Each row is a point. Before rounding, the points of a table are all equally far from one centre. They may lie mostly on one side of it. Write the centre, to within rounding.
(in the rows, 128 means zero)

Points, 5 rows:
[[ 66 139]
 [119  71]
 [161  80]
 [160  80]
 [146  73]]
Centre: [127 132]

Points (13 x 9):
[[201 121 199 127 110  93 123 169 106]
 [136 118 206  81  73 116 137 125 107]
 [127 115 162 126  72 133 209 134 156]
 [128 103 203 122 112 123 193 114  99]
 [142 132 206 117  96 102 190 149 184]
 [150  81 215 118  87 101 128 128 121]
 [160 122 232 120 117 107 123 128  97]
 [179  91 193 123  83 149 112 122 106]
 [175 117 217 145 121 152 177 111 127]
 [116 142 227 179 130 155 151 167 128]
 [157  89 214 103 103 121 121 194 146]
 [180 144 222 157  84 143 136 143 102]
 [140 144 225 130 132 128 188 168  96]]
Centre: [139 131 166 132 115 131 141 152 134]

Points (24 x 18):
[[168 123 138  36 162 212  69 169 105 168 163 171 105 127 157  49  80 101]
 [155 135 176  79 122 127 120 138  96  70 196 155 120 208 201  90 119  47]
 [155 187  96  59 192 106 143 143  79 140 140 165 109 137 140  99 143 178]
 [189 176 140  89 147  94 142 104 108 174 140 170 135 152 147 148 164  94]
 [137 101 207  76 133 118 118 142 100 161 142 128 127 154 141 174 141  79]
 [112 118  89 108 159 120 131 121  88 190 179 148 147 170 176 130  91  76]
 [145  79 121  92 113 126 131 130 148 190 181 178  55 148 124 112 107 138]
 [152 166 156  67 152 154 126 181  56 165 166  78 115 211 134 111  84  57]
 [102 102  99 101  97 112 134 145  72 136 146 224 133 144 141 112  89 103]
 [120 110  73  93 165 114 103 152  61 126 159 143 157 160 216  69 178 116]
 [121 135  90 135 130 117 125 184 142 185 225 183 133 173 131  76 127  87]
 [123 157 117  69 126 104 108 103  93 126 161 178 145  96 165 137 101 115]
 [ 76 133 161  79 111 115 163 147  39 162 198 144 136 189 144  62 117  89]
 [ 82 145 144 110 147 105 124 157 169 214 148 174 142 150 188 117 136 103]
 [150 128 189  89 100 122 179 150  36 138 151 153 136 123 169  65  71  92]
 [134 176 155  82  70  71 144 172  81 188 168  84 120 163 155 111 100 117]
 [123 101 111 107 121  65 146 134 134 132 165 158 121 231 154  91 110  69]
 [167 124 147  86 143 117  94 115  44 165 175 162 141 140 172  74  95  22]
 [133 177 148 107 130 142 134  87 100 150 158 161 163 183 201 125 137  64]
 [103 169 119 126 142  72 123 171 114 136 199 155 167 186 176  95 147  55]
 [ 98  80 119 120 176  65  68 165  66 134 154 160  81 149 138 122 155  87]
 [157  92 198 131 154  91  64 177  68 188 190 147 114 158 179  94  88  96]
 [111 189 133 120 130  87 112 152  99 154 219 146 152 202 164  85 123  51]
 [132 155 188  62 108 119 149 147  81 111 187 105 145 207 118  67  96  80]]
Centre: [140 146 142 100 132 131 108 166 102 144 139 144  92 157 158  73 130 101]

Points:
[[ 83 113  64  96  92 130 189 131 220 195 167 143 120  65 146  82 118 120
  110 124 136 124 125 105]
 [ 99 102  99 141 134 123 141 124 239 207 154 163 132 108  88 134 126 109
   38 158  97 107 153 104]
 [ 85 107  96  92 175 165 192 141 229 154 127 133 119 127 126 161 105  82
  150 160 118  68 129  99]
 [ 86 155  96 111  82 172 169  94 222 134 115 186 143 146 135 138 165  61
  117 118  80 152 173  55]
 [ 69 104 144 136 128 152 132 149 235 182 159 136  99 125 105 109 168  23
  130 168 128 107 136  87]
 [ 81 125  91 132 141 120 106 166 227 166 141 100  99 178 145 149  85  71
  151 114 140  71  75 112]
 [146 148 166 109 105 122 109 155 202 179 131 149 160 140 172  96 129  98
  108 171 129  56 133 147]
 [ 91 169 125  92 148 128 114 132 159 158 155 121 104 101 205  81 127 119
  140 137 114 162  88 123]
 [ 70 154 120 117 156 160 158 190 141 178 156 138 100 150 181 129 166  83
   62 149 123 143 131 110]
 [ 94 108 164 116  99 117 125 165 202 196 157 186 122 130 174 142 144  56
  120 150 141 114 192  77]
 [ 58 102 107  71 153 167 144 160 168 130 156 126 151 111 143 144 146  94
  130  93 155 119  76  92]
 [ 73 158 132 146  97 152 170 179 214 166 104 146  90 105 131 128 143  61
  154 181  91  81 103 100]
 [ 97 141 155 150 159 167 168 210 249 140 138 143 103 155 145 106 149  95
  164 145  92 101 133 121]
 [124 111 120 120 151 114 162 145 224 173 171 130 190 214 112 118  94  70
  148  69 155 157 152  71]
 [ 69 148  85 178 100 138 165 195 233 185 201 153  94 155 141  88 119 109
  158 175  98  98 123 123]
 [103 186 122 168  93 215 179 152 180 160 132 149 107  72 169  85 138 112
   90 105  73 106  91 135]
 [130 149 169 147 112 113 125 150 229 129 199 164 100 132 114 147 171  75
  162  77  49 130 162  93]
 [ 53 187 130  93 153 136 154 135 205 173 145 161  98 187  79 113 124  72
  136 109 159 151 143  99]
 [ 81 108  96  77  68 173 172 195 195 119 155 160 121 170 153  70  98  96
  128 140  95  85  89 164]
 [ 84  95  61  69 152 159 122 164 180 144 128  77 137 142 127 119 141  64
  143 113  87 123  94 120]
 [ 76 175 110 151 160 178 181 117 136 185 114  93  90 147 138  94 127  85
  181 131 132 113  90  94]
 [ 97 131  97 144 124  92 166 194 217 149 180 144 128 153  77 144 100  97
  143 199  77 109  80  93]
 [ 71 147 140 101 133 102 179 121 215 191 151 119  49 184 149 103 126  59
  110 122  94 144  90 140]
 [ 87 169 138  51 131 200 185 146 180 152 154 151 108 136 174 116 114  56
   97 108 117 162 163 162]
 [111 143  78  97 124  94 169 158 213 166 126  86 117 142 151  75 112 143
  133 130 136 122 126 146]
 [ 96  50 161 134 123 181 114 138 187 197 157 148  77 169 144 109 121  47
   51 116 136 110  80 125]
 [144 141 124 146 156 138 164 116 185 155 181 109 114 196 151 141 120  39
  109 203 163 119 100  90]
 [ 72 163 129 100 135 167 206 174 186 184 160 167 138 103 169 138 170  82
  134  92 108  94  86 130]
 [103 144 159 149 136 165 158 103 167 244 182 163 136 121 119 120 169  96
  146 105 126  79  53 129]
 [104 171 175  84 168 172 202 101 171 129 146 114 150 124 163 115 143  96
  147 123  93 138  79 137]
 [116 191  93  99 105 124 179 170 183 180 120 129  97 132 164 163 144  66
  129 145  66 127 109  57]]
Centre: [121 122 125 146 104 158 149 131 169 162 160 149 129 148 125 127  96  91
 127 115  99 135 123 118]

Points, 29 rows:
[[159 194 188 119  64 100  53 139 151  53  91 183 124 138 114 156 162 143
  150 170 140 122 109 114]
 [162 181 171 112  66  26  99 116 146  45 142 173  97 171 124 214 171 145
  119 130  97  90 105  89]
 [135 219 192  93 102  28 107 115 141 101  97 174 108 144 146 170 190 112
  126 145 125 107 124 116]
 [111 175 207 105  92  73  97 152 148  76 133 136  99 141 145 154 186  86
   91 149 128 110 132  86]
 [172 234 184 140  60  73 126 130 180  89 118 152  83 152  87 171 163 104
  134 158 106 130 123  90]
 [169 237 158 135  85  27  77 126 160  78 137 153  99 172  85 193 155 137
  130 118 133  74 100  96]
 [122 174 148 115  78 109  81 137 181  45 108 126 117 189  85 141 155 137
  113 171 106  82 141 137]
 [100 132 209 101 140 116 106 147 177  78 120 150 149 159  93 206 131 122
  152 126  92 133 120  93]
 [167 225 169 172  88  83 107 150 174  97 100 169  86 112 124 134 193 106
  178  93 141 134  93 102]
 [109 244 189 129 108  84 103 156 156  83 132 146 108 180 122 137 179 108
  143 145 141  79 115 141]
 [147 163 154 157  95 129  94 159 162 104 133 181  59 227  88 151 121 144
  125 179 126  76 121  86]
 [136 197 130 138 106  86  92 119 179  25 111 162  90 178  84 184 174 100
  147 107 102 108 122  81]
 [138 164 179 106 102  49 108 136 149  37 111 122 126 119 145 190 182 147
  119 109 101 145 120 156]
 [125 191 189 118  87  98 101 211 172  74 139 161 117 146  92 145 131 122
  130 121  77 103 117 140]
 [113 213 167 125  86  66 130 165 165 106  97 113 128 119 119 165 121 132
   90 120 148  96  70 127]
 [180 233 164  92 123  71 134 162 179  99 113 155 100 164 138 174 129 109
  140 118 179  87 102 106]
 [146 178 220 105  91 122 103 115 180  72 117 177 116 160 127 161 162  69
  143 140  81  99 107  94]
 [161 205 196 139 110  65  73 122 132  89 109 166 109 165 107 168 162 115
   76 154 101 105 138  70]
 [153 194 161 103 102 103  97 118 192  53 101 167  82 178  91 172 177  83
  104 129 129 106 142 110]
 [129 192 206 155  91 113  80 163 182  82 124 135  79 122 112 200 150 122
  122 142 148  93  86 136]
 [163 188 161 104  47  61 105 141 168  69 115 143  79 166  66 189 189 165
  140 145 140  63 142  98]
 [141 177 150  77 132  88  88 132 192  56 142 201 159 133 105 174 141 124
   96 158 134  70 103 100]
 [140 214 179 122 102  64 139 146 148  80 106 196 105 176 101 181 157  74
  114 131 157 126 153 108]
 [140 183 223  69  76  72 135 109 154  71 144 142 138 176  94 151 159 163
  101 178 120  61 117 115]
 [187 192 195  95 109  80 119 146 210 103  81 163 124 144 105 195 174 140
  169  98 154  80 116 129]
 [118 159 221  99  86  87 110 121 146  57 110 159  89 146 110 213 165 102
  113 128 102  99 134 139]
 [150 186 195 125 139  99 110 211 128  83 126 156 105 142  78 207 144 109
  143 185  94 113 109 107]
 [136 183 174 105 100  54 123 131 153  73 102 105 113 159  91 168 127  65
  139 188  99  92 122 165]
 [136 149 174 118  93  82  82 152 144  65 118 142  91 182 129 247 161 124
  129 159 118  82 118 125]]
Centre: [165 131 151 137 119  84 134 120 129 104 143 152 114 147  91 140 159 132
 147 130 134 100  92 118]

Points (29 x 24):
[[140 132  33  55 160 144 102 155 105 112 122  97 105 116 134 146 112 159
  130 162  96 126  66  53]
 [178 131  72  86 125 119  65 118 127 115 164 123  83  70 134 164 144 132
  139 150 142 139 128 106]
 [151 115 145  53 111  77 107 134  92 119 118  76 114 160 113 159 164 176
   92 167  98 134  90  97]
 [156 127  81 100  87 113  88 159 136 176 154 108  86 129 133 144 145 109
   98 168 121 132  97  53]
 [141 143  76  55 110 140 114 173 151  99 135 102 121 130 113 159 159 148
  117 118 110 117 130  44]
 [149 144  67  72 111 136 108 128 124  76 177  89 142 152 117 208 107 164
  101 170 124 129 128  53]
 [114 134  68  51  94 117 101 179 104  97 184  72 111 147 116 133 141 132
  103 186 110 119 102  96]
 [159 121  79  19 125 136 132 145 128 130 164 112 126  99 115 168 137 101
  118 145 116 105 105  31]
 [155  89  73  61  97 129 119 165 131 110 133  81 101 118  84 153 179 155
  121 182 117  85 129 109]
 [169  91  72  44 118 132  76 124  93  89 151  80 146 144 113 141 148 134
  145 173  95 126 159  52]
 [166 129  77  49 142 157 158 143 124 123 188  98  87 148 117 172 154 133
  114 161 126 148 127  43]
 [121 116  79  37 116  89 113 107 130 121 110 112 135 163  91 176 138 157
  162 159 105 138  73  33]
 [133 168  53  64 145 103 117 152 130 100 140  91 116 145  88 151 128 122
  124 171 112 149 144  64]
 [127 152  80 100 127 152  75 172 125  96 160 114 119 153 114 157 129 145
  148 174  81 118 140  89]
 [146  87  62  59 123 157 121 152 147 144 181 100 101  88 149 109 151 144
  107 169 134 150 101  74]
 [148 138  86  49 102 177 109 147 132 102 130  93 153 117 115 176 129 153
  143 162 106 111 142  48]
 [110 137  93  85 137  89 138 142 112 109 108 148 100 110  96 144 143 132
  147 164  95  72 102  82]
 [106  87  86  73 146  94 113 122  96 128 139 145 126 123 159 130 120  93
  117 197 104 103 104  54]
 [ 99 145  53  70 106 112  93 136 116 126 123  64  89 147 122 160 118 150
  109 180 139 105  87  85]
 [154 118  86  63 137 107  69 153 151 134 166 106 102 127  93 164 144 158
  101 152 148 106 130  58]
 [157  84  73  53 138 121 151 169 163 100 128 143 118 126 113 169 143 104
  121 133 117  98  90  45]
 [149 159  79  79 170 119 163 157 137 100 155  60 126 139 108 150 155 176
  120 143 132 124 123  69]
 [124 149  62  51 105 156 126 154 128 123 151  89 130  89 101 118 167 153
  123 155 137 112 104  71]
 [165 123 104  82 107 134 104 158  95 103 165 123 119 158 101 188 131 108
   78 162  73  85 100  79]
 [149 140 101  41 100  96 116 159 111 120 175 105  76 118 124 105 106 140
   87 123 131  96 120  65]
 [166 162  82  53 126 114  98 173 113 114 139 105 118 142 117 136 140 105
  110 164  76 132 101  51]
 [163 141  82  35 122 135 132 147 132 159 174  53 121 137 113 190 140 125
  109 157 119 144 123  59]
 [149 129  58   7 127 116 114 159 118 106 136 142 150 116  97 128 136 111
  125 129 104  85 105  68]
 [133 132  92  81 104 115  99 168 117 113 172  85 139 120  99 139 147 149
   95 188  67  98 118 114]]
Centre: [160 100  86  85 115 117 134 129 102 130 148 114 137 146 123 144 111 143
 140 137 130 131 102 106]
